Rows are points. To make a cloud, some directions were put in groups of two or more. Within a group, all points are equally far from the middle, so they leave a hole (a ring in 2 directions, a hollow ball in 3). The other directions are filled evenly. Then the cloud was stretched, turned, moved and blurred a little. Count the holes, and give their numbers of directions, smallest first.

Cloud (14 x 2):
0.71 0.28

-0.41 0.54

-0.11 -0.17

-0.11 0.67

0.52 0.42

0.05 0.31

-0.21 -0.50

0.41 0.58

-0.66 0.14

-0.40 0.28

-0.02 -0.27

0.09 0.09

-0.19 0.21

0.65 0.47
Holes: 0

Cloud (19 x 3):
-0.52 0.17 -0.32

0.58 -0.04 0.07

-0.49 -0.08 0.01

-0.53 0.02 -0.89

-0.08 0.34 -0.65

-0.40 0.48 0.03

0.59 0.04 0.13

0.56 -0.12 0.02

0.27 -0.54 -0.14

-0.55 -0.46 -0.55

0.57 0.04 -0.04

0.05 0.37 -0.57

0.59 0.00 0.23

0.61 0.10 0.22

-0.04 0.37 -0.61

-0.06 0.21 -0.90

0.48 0.53 0.16

0.14 -0.35 0.33

-0.05 -0.52 0.00
Holes: 1 (2)

Cloud (30 x 4):
0.46 -0.03 0.23 -0.18

-0.44 0.14 0.21 0.02

-0.71 -0.28 0.22 0.13

0.15 0.06 -0.02 0.72

-0.42 -0.01 -0.43 0.84

-0.57 -0.47 -0.10 0.26

0.31 -0.81 0.00 0.27

0.54 -0.58 -0.40 0.22

-0.37 0.11 0.41 0.22

-0.46 -0.27 -0.30 0.80

0.24 -0.05 0.56 0.23

0.26 0.01 0.30 -0.04

-0.18 0.05 -0.96 0.27

-0.09 0.23 0.24 0.55

-0.12 -0.62 0.07 -0.06

0.41 0.14 -0.06 0.16

-0.27 0.49 -1.11 0.15

0.01 0.11 -0.70 0.40

-0.14 -0.35 0.53 -0.01

-0.08 0.24 -1.15 0.09

0.54 -0.04 0.35 0.19

-0.43 0.44 -0.10 0.65

0.23 -0.61 -0.59 -0.43

0.23 0.02 0.33 0.01

0.18 -0.51 0.10 -0.47

0.22 0.11 -0.32 0.47

-0.08 -0.67 0.35 0.03

-0.03 -0.36 0.66 0.05

0.31 -0.27 -0.40 0.48

0.40 -0.35 -0.46 0.36
Holes: 1 (2)
